Each point is reached from the start by the listed moves, each made 0, 1 or 2 times, or once backwards (-1), plus a little noise. Is the number of moves made odd or even? Then give how often each move was made.

Moves:
(1): [  5 -29   1]
(2): [41 -3  3]
(3): [14  2 34]
Start: [ 4 35 -3]
Points:
[ 73  27 -30] => odd (0, 2, -1)
[82 57  0] => odd (-1, 2, 0)
[-13 -18  30] => even (2, -1, 1)
[-19  11  32] => odd (1, -1, 1)

Moves:
(1): [ 11 -17 -12 -26  -9   3  11  21  30  -7  15  10  -9   8]
(2): [  9  20  -2 -18  -2  25  -4   3   1   4  -8  -5  18  11]
(3): [-17   7  14  -8  16   9  12  -5   6   3   8   2  -7  -2]
(4): [  1  17   8   3  -3 -12   6  18   4   8  -9 -12   6   9]
(5): [  2 -11   9   1   4   0  18  -8 -10  -9   2 -16 -12   8]
(6): [  0  -7  11  14  -5  -3   1  12  -3  -2   1 -15  11  -3]
(7): [ 3  7 -2  9 -7 -9 18 10 -6 -4  7 36  9 -2]
(8): [-16  -7  -5  -8   9   7  11   3  -3  13 -13  -4   0  -4]
(9): [-12  20 -11  12  -1  -1 -15 -18   2 -22   4  -9  17   8]
(10): [ -9  -1   6   5  13   7  16 -11  17  24   1  12   2   8]
(11): [-3 14  3  5 12 10  9 19 -6  4 16 -7 -5 26]
Start: [ 10   5  -6 -12  -4  11   3 -13  -3 -12   6  -8  21 -13]
Points:
[-45  90  10  13  30  46  17  -5  41  36 -14 -89  82  64] => odd (0, 1, 0, 2, 0, 1, -1, 1, 2, 2, 1)
[-40  23  33  76   5 -45  83  38 -33  47 -31   9  61 -21] => odd (-1, -1, 0, 2, 0, 2, 2, 2, 0, 1, 0)
[ 74  -2 -10 -95  -2  93  51  62  34 -14  72  -7  -5  75] => even (2, 2, 0, -1, 1, 0, 0, -1, -1, 0, 2)

Moves:
(1): [ 11  -8 -11   0   3  -9  -4   9  11   8   0   5  -4  -2   4   3  -3   0
  -1  -6  -6   1   2   4  -2   0]
(2): [ 12  14 -10   0  -2  10  16   0   8   1   5   0  -6  -6  12   8  -1   1
   5  -2  -9   5  -1  14  -7  -7]
(3): [ -6   1  14   0  -1  -1 -12   5   9  -9  -6  -3  -1   3  -1   3  -2  -5
  -5   2   3   4   0  -1   3   4]
(4): [ -7   5   1   8  -2   1 -17   0 -10   8   1   5  -3  -1  -1  -5   9   2
   4   8   3   5   3   1   1  -2]
(5): [  0  -6  -2   3   2 -13   9   2   3  -5   8  -2   1  -9  -2 -12  13   3
  -2   2  -4  -3   6   8  -4  -1]
(6): [-7  2 -1 -1 10  8 -1 -4  3  4  6  3 -6  9 -1 -6  5  3 -3 -6  0  0  2  0
 -1 -1]
(7): [-1 -9  4  6 -7  1  1 -9  0  6  1  1  6  2  1 -4  3  4  1 -6 -4  1  2  5
  1 -1]
(8): [ 4 11  0 -1 -6  6  6 12 -5  1  4 -3 -7  4  1 -7  6 -6  8 -6 -7  7  3 -7
 -4 -5]
(9): [-15   0  -2   2  -7  -3  -3  12   5  -2  -1  -8   0  -6   1  -1  -4  -3
  -8  -4  10  10  -8   5   0   5]
(10): [ -3   1   4  -6   8  -1  -1  -3  -2   8 -10   4   7  -4  -1  -5   1   2
   5   3  -2  -1  -1  -4   1  -1]
(11): [ -3   2   2   1   6  -6 -12  -3   0  10  12 -15  -8   0  -1  -1   9   4
  -1  -1 -13  -4  -2   6   5  -2]
(12): [ -3   1  12  -6  -1   7  -3  19 -11  -2   4   7   4  -3  -5 -12   4 -20
  15  10  13   1  -6   5  12  -5]
(13): [ 13   4 -11   5  -5   3   3   6   2   4  11  -3   5   6   6  -7   8   7
  -4   8   1   3   8   1  13  -6]
(14): [ 1  3 -5  0  0 -3  1  0  2 -6 -8  5  5  3  4  2 -6  6 -8  1 -5 -7  0  5
 -3 11]
(15): [  9   8  11   0  -1   9   0   0  -7  -6   3   0   3  -5  11   1  -4   4
  -3 -12   0   0  -2  -1  -6  -9]
(16): [ -5  -2   2  -4  -3   2  -7  14  -7  -6  -1  -5 -10   1   6   6   8   3
  -3  -4  -6   3  -1   1   1 -19]
(17): [ 4  5 -2 -5 -3  3  1 -4  2 -6  0  5  0 -5  2  5  6 -8  4 -6  3  1 -4 -6
  1  2]
(18): [-3  1 -3 -4  0 -9  1  1  3  2  3  5  2  2  4 -1  0  8  2  5  2  2 -3  0
 -2  6]
(19): [ 10   7  -6   6  -3  -3  13   0  10 -12  -7   4  -1   1  13  -7 -13   3
  17  -9  11  -9  -7  -3   2   0]
(20): [  2  -2  -5  -8   0   1  -4  -6  -2   5   0   1 -12  -3  11  -8  -1   3
  -2   8   0   8   9   2   8  -4]
(21): [ 10   2   0  -2  -5  -9  16   0   9   8 -10   0  -2   4  -4  -7   3  -1
 -10   3  17  -7 -14   0   5   8]
(22): [  3  -2  -7  15   1 -18   6  -2  -5   6   2  11  -8   3   3  -7  -3  -8
 -11  10  -3  20 -10   2  11 -10]
(23): [  1   2   5  -1   4  -4  -4 -10 -12   5   0  -5   7  13   3   6   9  -4
   8  -5   1  -1  17   6  -9  -6]
(24): [  6   2   0   1   3   6   0  -5  -3  -5  -3  -2  -1   2 -10   1   7  10
   6  -9  -3   4   0   6  -2   7]
Start: [-11  -5  -1 -12  -1  10  16   8   4   0   7   4 -10   4  11   3  10  14
   2 -11   1   3 -14   5  11  -9]
Points:
[ 78  31 -28 -59  16 -14  34   9  -6  74 -19  28 -24  10  40 -27   3  57
 -14  -4 -31   1 -16   5   5  18] => even (2, 0, -1, 0, -1, -1, -1, 2, -1, 2, 1, 0, 0, 2, 2, -1, -1, 2, -1, 2, 2, 0, 0, 1)
[ 54  35  14 -25 -19  48  24  37 -18  27  20  51  -6  55  36 -23  61 -24
  35 -59  64  20 -15  17  20 -27] => odd (2, 0, 0, 1, -1, 2, 1, 1, 0, -1, -1, 2, 1, 0, 2, 0, 2, 1, 0, 0, 2, 0, 2, 1)
[-50 -19  -2  13  34 -35 -19  50  15   9   9  46  -3  42  25 -44   3 -16
   7  35  30  50 -18  41  68 -20] => even (1, 0, 2, 0, 0, 2, 0, -1, 1, 1, 0, 2, 1, 1, -1, 0, -1, 1, 1, 0, -1, 2, 1, 0)
[-14  -8 -12 -75  -6 -14  17  50  -8  30 -60  78 -29  -8  24 -47   4 -49
  43  37  95   2 -61 -35  60 -10] => odd (1, -1, -1, 1, -1, 0, -1, 0, 0, 2, -1, 2, -1, 0, -1, 1, 2, 1, 1, 2, 2, 0, 0, -1)
[-13  15  15 -11 -32  29 -62  50 -14  18  36  -5 -12  35  58 -47  70  34
  29 -31  18   7  21  17  42 -31] => odd (1, -1, 1, 2, 0, 1, 2, 1, 1, 0, 1, 1, 2, 1, 1, 1, 1, 1, 1, 1, 0, -1, 1, 0)
